Rows are points. Each copy is the shape, with its points in the same order, stretched, turned, moved and blurred by noise. Say if it was mirrored as well.
In the rows, 128 means zero.

Shape, 9 rows:
[[133  93 133]
 [125  38  87]
 [148 120  92]
 [165 137  92]
 [154 148 104]
 [119 147 169]
 [144 145 178]
 [116 133 138]
 [157 135 119]]
Copy 1:
[[102 112 138]
 [115  49 127]
 [157 109 152]
 [148 123 165]
 [155 141 156]
 [ 91 166 122]
 [ 76 175 152]
 [116 143 125]
 [131 134 157]]
Copy 1 is: only turned
Copy 2 (9 x 3):
[[107 120  89]
 [ 99 135   7]
 [150 103  87]
 [156  82 102]
 [155  94 128]
 [101 138 168]
 [ 96 104 166]
 [120 143 135]
 [138  85 122]]
Copy 2 is: only turned
Copy 3, 9 rows:
[[141 108  92]
 [ 81 101  23]
 [137 175  85]
 [159 200  87]
 [162 192 115]
 [177 114 176]
 [203 114 158]
 [147 129 149]
 [169 166 109]]
Copy 3 is: only turned
Copy 4, 9 rows:
[[133 106 165]
 [188  90 182]
 [163 159 137]
 [154 180 131]
 [145 171 122]
 [ 91 113 126]
 [ 70 127 146]
 [123 118 119]
 [138 160 134]]
Copy 4 is: only turned

Shape, 7 rows:
[[ 72 103 166 141]
 [118 149  90  55]
 [165 105 137 164]
 [161  79 123 131]
 [148 105 128  90]
 [123 132 181  88]
 [161 155 147 177]]
Copy 1 (7 x 4):
[[ 78  92 120  43]
 [160 185 103 151]
 [109  75 155 140]
 [115  81 101 155]
 [112 135 109 147]
 [ 71 158 156 100]
 [121  86 212 127]]
Copy 1 is: mirrored
Copy 2 (7 x 4):
[[ 69 114 149 203]
 [ 62 104  81  57]
 [154 138 181 148]
 [129 106 197 126]
 [113  88 147 102]
 [116  76  97 147]
 [169 171 132 160]]
Copy 2 is: mirrored
Copy 3:
[[ 71 143 156 129]
 [141  53  89 176]
 [136 174  88  71]
 [ 98 147  57  85]
 [105 100  82 111]
 [103  80 156  95]
 [185 171 131  61]]
Copy 3 is: mirrored
Copy 4, 7 rows:
[[105 121 181 193]
 [130 170 112 109]
 [116  74  94 148]
 [107 104  79 175]
 [125 132  91 159]
 [157 132 145 163]
 [139  60 126 124]]
Copy 4 is: mirrored

Shape:
[[ 82 129 104 131 155 143]
 [113 180 177 104 128 109]
 [130 121  77 152 131 166]
 [175 138 202 105 175 159]
 [135 166  51 178 108 131]
 [ 81 107  68 160 114  61]
 [109 161 178 164 134 100]
 [109 102 151 132 128 143]
 [156 162 132 133 143 105]
 [124 119 113 213 139 137]
 [149 123  47 196  88 141]
 [ 96 155 144  46  95 129]]
Copy 1, 12 rows:
[[138 105 126 110 153 120]
 [184 112  85 120 121  69]
 [135 103 131 153 127 151]
 [160  82 137 175 114  53]
 [170 100  87 160 121 184]
 [101 113  40  92 135 156]
 [164 127  69 150 147  84]
 [120 138 108 138 131 100]
 [159  85  82 158 115 106]
 [133 125  96 182 160 141]
 [141 120  89 174 113 198]
 [170 120 103  67  84  81]]
Copy 1 is: only turned
Copy 2 (12 x 6):
[[132  96 138  89 126 110]
 [ 86 169 107 105 102 133]
 [163  75 133 135 100 118]
 [145 198 128 109  81 227]
 [146  46 105 154 151  82]
 [102  35 176 158 179  62]
 [ 88 126 109 132 114 167]
 [129 110 151 116  77 135]
 [127 139 113 141 145 155]
 [141  48 122 156 102 171]
 [163  20 128 200 113  87]
 [ 94 178 135  90  87  37]]
Copy 2 is: only turned
Copy 3:
[[ 86 197 101 164 120 127]
 [142 173 153 100  86 145]
 [ 96 160  79 154 156 151]
 [209 160 133  82 170 120]
 [104 132  75 162 115 197]
 [ 49 121 127 215  93 141]
 [155 168 165 151 112 150]
 [105 179 147 140 160 126]
 [159 123 117 126 111 159]
 [131 153 124 200 169 168]
 [ 86 117  81 165 153 203]
 [ 77 198 131  64  76 135]]
Copy 3 is: only turned

Shape (14 x 8):
[[105 108  92 183 120  68 183 141]
 [165 173 138 164 128 140 134 121]
 [129  99 201 138 119 119 135 142]
 [133  92 196 134  80 134 132 210]
 [114 167 120 133 188  51 136 173]
 [139 120 194 173 140 152 107 127]
 [169 156 142 153 113 120 160 122]
 [126 177 101  83  87 105  67 137]
 [146  86 110 134 126 112 119 161]
 [145 155  82  84  88 139 166  98]
 [128 162 109 144 114 133 157 204]
 [110  92 128 128 122  77 151 139]
 [ 93  84 130 124 129 112 123  66]
 [208 186 120 145 100 156  43 106]]
Copy 1 (14 x 8):
[[ 58 114 106  69 166  78 111  69]
 [153 163 125  74 136 144 191  94]
 [146 144 169  96 140  94  84 144]
 [142 176 140 111 143  61  91 171]
 [ 70 110 103  41 135 134 109 153]
 [146 161 199 101 148 145 124 129]
 [156 162 123  66 143 115 169  86]
 [136 145  56 164  54 117 146 113]
 [117 147  88 129 148 109  87 117]
 [188 113  60 143 117 101 191  85]
 [111 151  95  94 151  94 184 148]
 [ 96 103 109 109 145  82  73 116]
 [121  76 141 154 133 123  73  94]
 [186 220  89 136  75 164 201  76]]
Copy 1 is: only turned
Copy 2:
[[118 117 180  56 225 123 125 156]
 [101 194 162 133 126 158 119  89]
 [ 72 134 142 181 131 145 148 168]
 [101 118 173 221 177 184 134 177]
 [ 84 130 185  76 171 123  30 134]
 [ 61 147 144 162 119 178 153 120]
 [ 96 183 153 153 153 131 117 113]
 [147 116 191 152  71 104  90 138]
 [120  87 151 127 163 156 133 108]
 [158 182 107 118 107  68 130 132]
 [145 163 177 124 196 171  77 131]
 [106  98 147 109 165 110 125 173]
 [ 96  93 119  89  87  88 180 165]
 [121 167 179 187  56 181 136  23]]
Copy 2 is: mirrored

Shape:
[[107  92 154 178 171  98 140  86 106]
 [172 156  98 143 111 133 126 140 122]
 [104  87 166 150 113 148  91 125 118]
 [128 160  81 128 146 111 106 129 134]
 [149 179 105 132 149 155 126 128 102]
 [137 156 105 161 118 134 117 125 165]
 [123  87 131 125 147  77 144 104 102]
 [114  96 121 173 123 138 100 142 122]
 [115 161  50 127 107 139  94 107 129]
 [132 176 122 141 115 128  97 115 110]
 [ 89 101 156 156  91 163 142 129 154]
 [ 94  70 115 174 112 175 136 141 157]
 [113 107 137 159 103 170 117 114 121]
 [118  77 110 183 125  98 146  82 123]
 [ 94  97 135 213 134  67 207 133  96]]
Copy 1:
[[129 120 145 125  86 179 184  96  77]
 [136 127  70 128 119 148  87 101 134]
 [178 119 150  94 105 154 154 139 137]
 [101 133 115 140 115 117  84  98  92]
 [142 162  74 128 131 129 100 117  90]
 [108 155 107 152 100 153  88 129 143]
 [113  77 134 108 117 143 183  69  91]
 [148 122 145 107 111 178 100 116 135]
 [ 85 156 123  93  90 101  62 105 115]
 [143 130  90 126  87 117  94 137  90]
 [120 136 134  98 129 171 154 170 168]
 [111 159 166  93 140 197 124 132 181]
 [149 150 127  86 104 165 133 139 145]
 [ 92 113 151 102  68 194 161  68 122]
 [ 76  56 119 118 125 244 146  93  70]]
Copy 1 is: only turned
Copy 2, 15 rows:
[[ 98 147  93 133 156  64 160 138  96]
 [192 109 141 172 118 140 130 129 153]
 [112  71 112 165 167 125 137 106 100]
 [157 134 127 137 133 142 108 147 111]
 [162 125 177 144 129 135 140 166 176]
 [154 121 100 161 135 177 138 112 129]
 [125 131 111 112 125  41 129 117  96]
 [139  89  89 189 156 132 144 148  90]
 [170 118 157 139 119 167 129 125  74]
 [145 134 176 165 159 141 120 118 133]
 [ 97  83 100 158 113 157 159  91 139]
 [114  66  52 160  94 162 171 142  90]
 [127  79 133 160 129 142 157 113 123]
 [143 126  85 147 124  74 172 110  63]
 [ 96 161  80 199 100  32 157 151 106]]
Copy 2 is: only turned
Copy 3 (15 x 9):
[[106  88 139 129 135 152 221 138 135]
 [159 142  65 130 143 132 108 109 105]
 [ 75  75 132 124 142 130 124 154 113]
 [141 155  76 135 155 180 107 132 128]
 [148 154 104  85 180 145 106  97  95]
 [133 124  94 175 134 155  96 112 125]
 [116 125 100 108 124 137 203 168 158]
 [113  86 112 151 130 156 122 146  98]
 [113 145  57 120 142 203  62 102 136]
 [103 139  88 126 192 148 115 125 108]
 [ 74  97 149 140  89 113 107 116 124]
 [112  76 146 152  67 143  90 112 110]
 [ 87  92 123 120 126 127 111 106 114]
 [102  80  90 147  99 159 187 111 146]
 [106 134 124 177  73 138 249 124  82]]
Copy 3 is: only turned
Copy 4:
[[ 93 128 126 218 103 106 124 102 132]
 [179 142 105 122 146 159 100 129 151]
 [ 71 141 133 132 119 140  79 124 141]
 [147 104  92 133 122 143 123 170 157]
 [166 113 112 119 104 182 132 119 147]
 [159 116 136 130 138 119 105 144 169]
 [ 96 146  81 180 123 104 130 121 109]
 [ 95 126 124 153 147 156  86 151 157]
 [129 113  62 100 139 162 121 163 201]
 [153 148 117 118  93 148 107 137 170]
 [ 96 149 149 116 150 119 122 108 150]
 [ 84 108 129 136 189 151 109 123 157]
 [100 138 125 121 140 156 103  99 165]
 [ 99 143  92 200 158 101 112 103 168]
 [136 191 124 239 165 108 166 114 137]]
Copy 4 is: mirrored

Shape, 17 rows:
[[169 160 151 153 130 178  87  78 134 125  56]
 [113 118 133 151 178 112 124 115 167 157 156]
 [155 119 158  89  99 132 169 190 146 107 149]
 [203  94  88 132 140 188  89  78 132 221 118]
 [121 157  98  74 100 100  79 157 112 148  83]
 [160 112 143  86 118 172 145 113  85 137 143]
 [155  58  84 186 128 115  77 155  56 138 131]
 [118 124 130  89 149 139 124 142 131 135 165]
 [169 128 194 153 112 128 129 102 129 145 174]
 [ 68 100 120 159 127 131 175 155  95  94 100]
 [ 92 167  91  96  82 128 163 110  61 176 154]
 [120 108 130 107  71 157 146 152 168 100 186]
 [116 146  73 145  99 112 115 151 113  56 153]
 [ 77  71 106 160 104 177 111 130 148 121 161]
 [124  70  65 121 139 128  75 129 110 111 150]
 [117 124 142 101 133 108 142  63 183 178  83]
 [134  83 136 155 142 138 106 134 111  82 105]]
Copy 1, 17 rows:
[[149 128 117 215 175 170 168 141  98 152 117]
 [109 142 171 138 132 136 181 108 175 131 126]
 [185 189 156 115  93 139  99 111 125 105 127]
 [108  68  97 191 103 193 141 110 175 148 153]
 [ 98 146 131 128 154 121  71 156  82 114 155]
 [159 125 140 139  98 153 116  86 112 176 114]
 [115 111 126 146 100 102  91 210 195 197  99]
 [117 152 165 111 116 151 124  86 132 133 114]
 [156 173 130 183 116 108 142  94 167 167 123]
 [156 128 204 121 104  93 166 159  98 147  80]
 [ 97 121 129 112  71  66 136  96  48 161 119]
 [171 150 133 107  88 117 124  88 137  88  64]
 [143 154 105  79 117  82 141 171 107 145  53]
 [132 100 163 135 100 117 148 121 157 107  31]
 [114  88 128  96 128 131 107 155 173 155  78]
 [143  91 168 164 170 123 171  90 132 106 171]
 [166 129 166 148 146 134 129 165 156 164  84]]
Copy 1 is: mirrored
Copy 2, 17 rows:
[[ 14 129 181 147 160 143  85 131 147 135 128]
 [126 124 114 149 161 163 140 156  80 113 102]
 [194 154 173 141  75 117 168 168 156 111 128]
 [ 67  99 177 180 110 160  93 132  93 216  61]
 [158 165  92  92 108  70 101 155 134 175 160]
 [152 136 174 118  82 150 100 123 121 110 107]
 [165 105  78 188 115 138  70 127 107 135 192]
 [174 161 127 109 104 153 132 155 110 127 129]
 [126  75 190 129 151 167 104 162 108 118 125]
 [169 185 104 153 139 103 129  95 143  43 109]
 [178 130 136  66 132 112 123  69 125 166 113]
 [186 133 161 119  95 156 145 179 195 160 109]
 [153 131  92 104 107 127 154 121 201 132 184]
 [162 155 112 156 159 175  95 145 178 151 107]
 [169 136  64 128  97 139  93 161 142 157 138]
 [ 91 126 113 110 152  97 113 176 105 127   7]
 [136 142 114 170 127 141  96 151 147  75 146]]
Copy 2 is: mirrored
Copy 3, 17 rows:
[[139 130  95  89 134 163  72 158 152 128  93]
 [130 179 107 146 136  72 153 147 138 136 123]
 [114  92 189 197 101 179 183 142 129 128 161]
 [130  70  39  92 100  72 133 148 175 141 118]
 [ 71 123 145  74 146 160 118 160 177  76 138]
 [146  86 114 131 136 166 178 121 129 117 129]
 [110  52 163  97 137  58 149 153 107  85  75]
 [107 136 122 151 151 128 173 125 136 132 142]
 [147 117 158 139  88 123 175  74 150 151  85]
 [126 141 147 143 140 162 150 205  45  57 115]
 [114 118 100  45 103 175 190 117 102  83 157]
 [ 78  87 156 198  61 157 168  97 102 106 156]
 [ 84  95 174 131 110 123 122 102  76  98 169]
 [ 71 109 112 165  91 107 143 143  69  72 101]
 [ 89  83 125 139 147  65 129 124 114  86 137]
 [159 182  71 122 109 137 126 163 182  88 134]
 [132 109 156 164 155 119 121 159 103  86  96]]
Copy 3 is: only turned
Copy 4, 17 rows:
[[183 149 156 117 137 160 170 195 149 170  53]
 [111 143 180 109 147 144  86  95 145 143 145]
 [124 112 126 180 125 123 113 172 161 101 206]
 [149  62 133 115 121 102 116 129 180 208  65]
 [ 75 166  79 157  81 132  74 172 184 129  98]
 [123  78 113 144 104 121 151 178 109 139 143]
 [ 92 113 109 164 187  65  74  94 131  95  29]
 [113 110 136 135 107 147  82 154 121 127 161]
 [145 123 198 151 128  91 143 141 116 156 160]
 [115 143 117 152 184 160 145  86 111  81 123]
 [ 88 143  58 175  92 132 141  85  95 193 163]
 [184 134 111 143 105 108  93 127 129 112 210]
 [143 196  58 139 185 108  88 141 102 104 139]
 [194 124 131 131 126 134  94  70 108  96 127]
 [114 126  80 118 133  96  57 142 111 101  71]
 [114 156 168  89  79 140 161 116 183 158 146]
 [132 118 138 130 172 116 123 157 120  67  83]]
Copy 4 is: only turned

Shape:
[[ 45 100 123  95  96 138 145 124 123  89 108  79]
 [109 151 120  90 132 181 180 117 187 172 100 124]
 [106  84 125 164 106 164 128 129 155 175 117 124]
 [148 161 151 139  56 182 110  92 166 152 165  83]
 [160 129 135 156 102 190 167 167 114 147 112 152]
 [134 132  98 170 117  88 146  73  90  72 126  97]
 [142 137 163 158 142 107  80  98 115 163 101 176]
 [127 149 154 185 130 194 121 100 197 134 156 103]
 [120 118  94 167 147 182  68  63 173 144 182 163]
 [152 124  57 196 136 101 157 171  94 179 129 121]
 [132 156 117 196  69 171  64 115  96  96 104  80]
 [ 97 138 153 159 144 117 146  97 109 167 163 132]
 [123 150  61 155 124 102  74 104 121 169 203  97]
 [143  91  99 163 144 153  90 139 196 106 134 128]
 [146  96  78 194  97 117 121 126  99 122 105  70]
 [ 62 162  95 190  51 178 166 104 194  71 168 168]]
Copy 1 (16 x 12):
[[143 181 120  97  99  60 133 153 119 156  96 166]
 [ 65  89 143 119  68 154 115 138 142 141  75 102]
 [107 102 143 106 110 130 115 168 123 116 156 157]
 [123  99 215 153 131 124 121 142 177 162  98  81]
 [ 98 130 103 160 120 156  81 199 121 131 140 117]
 [206 131 112 148 127  75 102 129  66 162 114 142]
 [116 116 132 154 141 172 159 110 112 102 149 140]
 [102  60 174 137 122  99 138 140 143  88 122  88]
 [117  63 138  74 166 131 118 102 116 103 180  81]
 [193 103  99 115  98 161  66 198  79 120 129 158]
 [160 148 156 152 184  84  88 150 111 109 101 151]
 [142 109 156 125 109 140 162 166  83 142 137 112]
 [215  96 163  81 142 145 118 137 125 142 115 106]
 [133  79  92 100 125  94 109 115 166  71 154 138]
 [196 120 120 128 133  91  74 169  98 139 120 190]
 [138 154 165 106  83  69  60 128  96  99 144  62]]
Copy 1 is: mirrored
Copy 2:
[[ 59 115 210 162  81 114 118 161 186  93 156 146]
 [129 103 159 155 105 147  97 108 199 177 202  88]
 [114 158 170 161 162 111  62 165 177 176 134 117]
 [134 115 248 137 134 153  92  78  96 186 156 126]
 [149 145 164 131 121 136  98 176 120 169 133  44]
 [ 54 119 126 161 116 129 177 134  81 119 103 143]
 [120 153 109  54 187 136  97 126 143 139 102 128]
 [132 103 200 173 164 145 100  75 163 179 102  92]
 [128 107 133 181 196 110  20  80 139 130 100 130]
 [124 179  96 181 202 100 153 193  83 156 166  84]
 [ 45 122 224 108 172  96 114 135  77 144 106  88]
 [134 137 142 145 174 184 120 143 144 122 127 141]
 [129 131 154 179 220 107 108 101  70 109 173 165]
 [133 130 142 175 159  49  91  98 164 153  94 110]
 [ 60 145 154 165 166  75 145 182  84 168 125 125]
 [ 68 180 194 234  95 156  79  53 150  97 118  57]]
Copy 2 is: only turned
Copy 3:
[[108 148 131  94 132 133  82  33  95  79 139 101]
 [142 110 146 104 146 183 123 132 167  76 146  95]
 [138  57 131 186 127 148 159 105 127  87 126 127]
 [133 135 147 206  60 147 115 127 192 114 183 123]
 [182 103 178 182 133 134 107 143 142  66  96 157]
 [166 133 110  83  74  78  83  85 137 170  95 152]
 [ 99  88 149 168 100 130 173 158 102 153  80 149]
 [155 118 103 170  75 144 162 103 209  79 159 175]
 [160 117  76 186  89 130 212 127 117 156 188 164]
 [200  46 113 156 126  58 140 161 169 122  60 105]
 [172 153 127 221  73 137 105  92 145 130  90 124]
 [116 102 162 128  91  75 169 100 157 124 118 145]
 [151 108  87 176  75  51 175 142 165 175 166  85]
 [153  99  28 165 120 151 161 122 138 108 136 169]
 [186  80 102 167 109  97  95 104 147 148  87 112]
 [155 126 104 122  13 124 166  91  99  44 182 173]]
Copy 3 is: only turned

Shape, 17 rows:
[[ 90 161 143 140 159 128 132 121 127 166 136 109]
 [119 158 137 146  99 116 155  81 152 128 129 118]
 [111  91 132 141 108 110 128 124 119 118 137 111]
 [126 145   7 126 147 122 148 133 153 126 142 110]
 [134 126 111 146 104 160 122 130 143 124 146 124]
 [124 132 126 137 215 120 135 118 149 166 118 107]
 [127 146  83 125 130 116 150 128 125 159 145 130]
 [131 156 143 120 107 133 154 119 125 126 111 117]
 [127 151 154 104 131 117 152 124 142 170 130 148]
 [121 122 101 139  98 132 156 132 124 187 111 137]
 [137 110 109 147 152 127 111 133 125 136 127 130]
 [110 149 154 130 107 110 151 139 161 126 130 111]
 [130 158 153 131 100 113  90 120 131 144 103 130]
 [103 149 151 127 110 125 125 134 142 128  95 199]
 [131  76 135 133 101 111  33 117 132 131 144 166]
 [100 151 148 110 193 127 136 103 129 122 130 111]
 [105  87 154 115 102 152  88 118 143 134 102 126]]
Copy 1, 17 rows:
[[150 133  89 126 123 121 152 141 157 146 143 176]
 [ 97 155  91  82 172 125 101 142 141  95 120 156]
 [104 164 121 145 127 137 111 112 102 105 138 124]
 [107 162 172 124 129 170 136 193 185  78 111 140]
 [115 146 126 132 152 160 113 124 149 117 105 145]
 [135 113 136 149 130 109 169 132 160 147 169 166]
 [119 124 115 128 134 131 145 161 159  87 124 144]
 [104 141 123 110 141 116 133 122 138 111  92 158]
 [113  77 103  98 134 114 158 127 140 113 124 158]
 [ 91 111  95 146 118 153 122 132 156  85 130 162]
 [128 142 141 166 125 127 121 124 144 115 138 131]
 [124 137 111  77 130 142 133 104 117 113 127 170]
 [137 153 111 109 115 116 112 100 161 112 115 139]
 [119  95 130 107  88 124  77 142 133 101 111 165]
 [127 139 130 149 105 140  75  99 133 109 140  74]
 [128 132 141 128 130  95 156 154 138 159 126 156]
 [ 85 135 136 141  95 160  99  94 135 153 119 139]]
Copy 1 is: only turned
Copy 2, 17 rows:
[[179 144 119 139  83 108 135 147 142 148 152 122]
 [172 166 134 141 138 163 147 190 176 133 135 108]
 [112 142  96 144 129 162  94 139 144 130 114 120]
 [219  67 167 140 176 145 175 100 124 189 129 175]
 [126 150 139 113 138 157 139 102 138 109 139 133]
 [161 119 178 169 103  94 125 123 140 196 145 147]
 [183 121 117 120 146 105 144 140 139 144 145 158]
 [145 133 142 113 123 136 143 199 158 124 118 114]
 [156 156 125 130 112  76 145 188 148 113 141 142]
 [168 133 107 110 150  86 115 171 185 106 176 152]
 [108 115 129 148 136 123 131  94 146 154 143 145]
 [147 156 134 134  93 150 138 198 135 113 136 146]
 [123 143 102 131 112 137 178 157 196 101 140 135]
 [125 114 107 180 125 108 179 197 150  90 178 119]
 [ 57 153  51 179 150 132 145  40 177  93 124 149]
 [158 123 156 173  93 130 138 153 120 182  98  93]
 [ 93 134 123 148 121 129 111 130 191  82 109 108]]
Copy 2 is: mirrored
Copy 3:
[[106 107 146 106 108 188 130 104  93 120 119 185]
 [145 118 145 140 108 139 132 108  77 176 115 130]
 [111  72 121 141 125 113 139 149 135 148 151 132]
 [191 135 203 171 158 138  99 161  96  62 124 111]
 [142 146 110 157 145 110  94 147  72 151 136 146]
 [135  94 150 115 153 181 121  92 155  96 126 147]
 [146 133 167 145 112 154 121 126 109 113 159 131]
 [124 156 151 102 135 140 135 108  97 171 123 139]
 [120 141 145 125  77 137 114  70 119 153 146 167]
 [115 152 151 150 123 120 113  90  91 131 190 130]
 [122 109 121 160 158 147 108 144 131 111 138 133]
 [105 114 156 110  85 110 114 105  98 172 111 154]
 [ 74 140  87 133 116 134 131 107  85 129 113 134]
 [ 83 141 146 158  98 112 127 104 118 194 101 196]
 [ 80  80  32 212 107  85 116 163 123  94 147 151]
 [142  99 145  86 141 187 157 126 153 141  89 202]
 [102 110  72 130 146  76 148 109 104 125 139 178]]
Copy 3 is: mirrored

Shape (16 x 12):
[[173  69  88  69  73 161  69 129 192 124 136 136]
 [113 138 102 193  51 113 111 195  45 145 100 128]
 [153 144 117 125 201 124 112 158 160 133  73 158]
 [ 99 136 110 177 107  91 124 217  93 118 118  98]
 [169 108  38  95 154 127 102 141 159 152 214 158]
 [119 142  65 187  69 138 141 155  89 155 101  97]
 [167 128 126 155 160  77 177 135 127  88 122 126]
 [131 190 138  80 142 135 179 145 164  99 105 141]
 [ 66 121  75 192  85  86 151 136 101 144  99 160]
 [ 90 145 115 181  97  64 118 167  79 175 100  61]
 [178 162 154  70 157  77 117 150 118 129 100 164]
 [181 197 108  93 171 123 111  85 162  42 124 149]
 [162 159 187 140 125 147 114 143 172 144 120 164]
 [120 134 161  98 163 143 114 135 107  89 121 133]
 [149 145 149  93 189 119 118 107 117 140 157 107]
 [170 145 132 108 159 136 161 132  99 108  95 130]]
Copy 1 (16 x 12):
[[168  62 124 156  61 108 114  35 111 111 152  99]
 [122 192  77 107 127  93  14 135 122  97 107 120]
 [109  92  96  60 133 165 154 141 112  94 105 149]
 [ 86 166  76 115 156 157  44 129 147  79 115 146]
 [186 137 144 145 101 179 146  87  83 146 170 142]
 [135 162 111 124  85 101  44 134 145 112 109 166]
 [116  89 124 121 187 174  97 182 158  86 132 161]
 [ 74  97 175  88 113 137 139 147 168  61 112 127]
 [140 160  78  81 134 103  66 132 158 115 170 141]
 [112 171  49 160 133 107  88 136 174  82 109 167]
 [119 110 114 115 137 132 176 175 118  49 125 107]
 [117  78 196 100 142 137 133 158  90  59 157 171]
 [120 108 132  93 147 102 173 105 128 105  65 108]
 [ 62 116 122 109 152 125 139 134 110  99 127 122]
 [103 119 123 156 141 129 196 139 118 110 122 153]
 [ 96  97 141 113 119 141 123 190 126  88 103 131]]
Copy 1 is: only turned
Copy 2, 16 rows:
[[182 106 197  86 140  34 138 127 112  73 144 121]
 [119 121  12  85 216 119 167 100 157 150 143 105]
 [194 111 129 179  82 164 102  94 137 145  87 121]
 [126  93  49  86 148 164 136 105 115 163 106 147]
 [108 126 138  46  76  91  91 198 112 158  67 108]
 [108  98  77 103 232 133 129 150 157 140 130 131]
 [135 108 128 165 107 171 154 141 111 205 109 146]
 [113 133 194 143  98 142 103  88 121 148 141 175]
 [116 109  43 125 168 125 161 156 170 124 120 146]
 [ 66 103  70 116 196 153 145  99 113 132  87 123]
 [115 157 146 134  77 124 151  49 106 174  90  98]
 [130  91 186 174  99  77  72  96  76 231 135 141]
 [176 174 178 180 141 137 137 113  92 106 119 167]
 [117 104 115 131  87 110  89  87  85 119 163 115]
 [ 64 122 166 121  97 126  92 126  72 136 105  98]
 [120 116 142 136 120 139 117 109 128 172 151 106]]
Copy 2 is: only turned
Copy 3:
[[ 66 143  84 108 134 117  39 133 147 226 152 186]
 [174  52  94 124  37 108  98 118 165 129  97  55]
 [114 131  95 175 171 188 158 139 163 117 148 167]
 [148  82  88 112  79 145 133 103 159 104  98  59]
 [123 140 159  63 116 224  68  81 145 143 181 197]
 [150 106 132 137  70 132  92 177 152 146 117  37]
 [154  85  89 121 175 170 163 127  96  87 140 134]
 [ 48  81 129 135 143 145 217 184 118 135  94 182]
 [200 105 107 103  75 177  79 135 138  85  60 102]
 [200 117 119  93  86  89  83 127 174  86  97  23]
 [137  83  93 110 152 104 167 133 157  99 135 232]
 [ 32  95  76 136 130 155 206 157  70  86 200 232]
 [ 58  71 130 195 133 105 133 139 152 111 117 176]
 [ 98 112  88 142 144 106 200 102  91 135 138 164]
 [134 131 134 118 159 110 165 114 109 102 171 189]
 [140  93 105 146 160 122 203 154  96 147 153 160]]
Copy 3 is: only turned
Copy 4 (16 x 12):
[[174 113  89  50 145  92 150 145  96 116 226 169]
 [137 172 178  86 192 118 110 130  64  29  82  87]
 [ 80  89 112 110 135 132 156 165  88 134 138 132]
 [109 174 112 106 171 108 130 136  93  80  80  96]
 [131 117  95 100 172  65 112 163  95 187 164 201]
 [157 154 159  83 229 165 119 166 113  34  89 110]
 [109 164 130 133 152 126 141 174 112 174 133  95]
 [110 124 120 129 158 113 229 163 150 137 111 122]
 [145 150 164  62 164 137 111 176 117  85  42 116]
 [117 147 152  96 179 119  76 127 138  48  84  62]
 [ 89  92 146 127 124  62 162 144  95 156 169  91]
 [159  73  78 149 156 120 211 188 106 201 164 100]
 [101 113 162  71 157 127 187 101 104 154 133 123]
 [124 105 104 158 103 105 166 122 107 140 137 128]
 [114  85 121 160 126  89 117 110 135 169 162 121]
 [122 123 146 157 151 128 161 167 111 119 155 114]]
Copy 4 is: mirrored
